Each row is a point. Each copy is the shape, with its points in the same order, stretched, turned, moved and blurred by noise. Is it also mirrored, or only turned?

Shape:
[[-44  15  34]
 [ 16 -11 -11]
 [  9 -48 -38]
 [-47  49   7]
 [-19  72  41]
 [ 20  -9   1]]
Copy 1 (6 x 3):
[[-47 -23   8]
 [  3  31 -28]
 [ 32  10 -59]
 [-19 -18  42]
 [-54  21  58]
 [ -9  36 -24]]
Copy 1 is: mirrored
Copy 2:
[[-60  -3  29]
 [ 10  -2 -25]
 [  9  -3 -71]
 [-49  49  43]
 [-26  26  82]
 [ 17  -9 -18]]
Copy 2 is: only turned
Copy 3 (6 x 3):
[[ 19 -34  64]
 [ -7  23   4]
 [-13  11 -42]
 [ 57  -9  62]
 [ 44  19 104]
 [-10  28  11]]
Copy 3 is: mirrored

Shape, 9 rows:
[[ 16 -71 -15 -14]
 [-41 -20 -30  39]
 [  2  33  33  -2]
 [-23  34  18 -20]
 [ -2  52  42 -13]
 [ 16 -83   3   0]
 [-43  35  36 -33]
 [-25 -30 -58  13]
 [-16 -19 -71  11]]
Copy 1:
[[  7 -62 -12  42]
 [-60 -10   6  22]
 [ 14  20  42 -25]
 [  0   8  16 -41]
 [ 26  29  40 -40]
 [  6 -65  14  50]
 [ -1  -5  21 -66]
 [-50 -23 -32  27]
 [-45 -12 -46  28]]
Copy 1 is: only turned
Copy 2:
[[ 21 -58   9 -23]
 [-46 -21 -32   4]
 [ -3  43  22  -9]
 [  1  49 -21 -26]
 [  4  56  18 -25]
 [  8 -62  28 -19]
 [-18  48  -5 -47]
 [ -2 -38 -59  12]
 [  6 -33 -72  11]]
Copy 2 is: only turned
Copy 3 (9 x 4):
[[-38 -63   9 -30]
 [-82  15 -28  25]
 [ 24   9   3  43]
 [  3  38  14  15]
 [ 39  19   5  33]
 [-48 -75   8 -12]
 [  0  33  40   9]
 [-72  10 -22 -11]
 [-69  17 -39 -21]]
Copy 3 is: only turned
Copy 4:
[[ 70 -49 -15   6]
 [ -4 -40 -68  26]
 [-19  14  33  61]
 [ -9  34   6  60]
 [-37  32  43  68]
 [ 77 -76 -12  18]
 [ -6  33   2  99]
 [ 15 -15 -64 -16]
 [  8 -11 -66 -46]]
Copy 4 is: mirrored

Shape, 12 rows:
[[-41  43 -17 -47 -34 -34]
 [ 21  41 -14  35  25 -28]
 [ 37  33 -32 -22  34  38]
 [-72  41 -29 -19 -76 -39]
 [ 21  18  55 -61  30   6]
 [ 36  34  29  22   2 -16]
 [ 56 -10 -27  -4   4  42]
 [-47 -39  38  46   3 -27]
 [-40  16  55 -51 -33 -51]
 [-42 -61  47 -29 -56 -32]
 [-43 -29  11  28 -26  -8]
 [ -7  -4  36   8 -17  37]]
Copy 1 (12 x 6):
[[ 35  27 -13  -8 -88   0]
 [ 12  43   7 -15   5 -41]
 [ 50  -1 -31 -21  12 -32]
 [ 12  37 -21  10 -90  42]
 [ 55 -42  38 -16 -37 -22]
 [ 37  29  47   3   1 -11]
 [ 35 -10 -27 -42  40   3]
 [-34   2  28 -14 -10  14]
 [ 32  -1  58   4 -94  23]
 [  9 -23  41 -17 -59  55]
 [-29  -5 -10   2 -23  35]
 [ 18 -30   8  20  -2  17]]
Copy 1 is: mirrored
Copy 2, 12 rows:
[[ 69  10 -65 -21  -5  17]
 [ 13 -38  -5  17 -45  36]
 [  0 -37 -12 -23 -77 -22]
 [ 78 -26 -97 -10  39  24]
 [ 29  80  54 -54 -41 -20]
 [ 30  -6  40  -6 -25  14]
 [-12 -45  22  -7 -41 -50]
 [-14  24  23  11  66  22]
 [ 74  88   6 -31  28  14]
 [ 36  72  27  -5  90 -31]
 [  2  -8  -3   0  61  -2]
 [  3  -1  34 -43  26 -25]]
Copy 2 is: mirrored
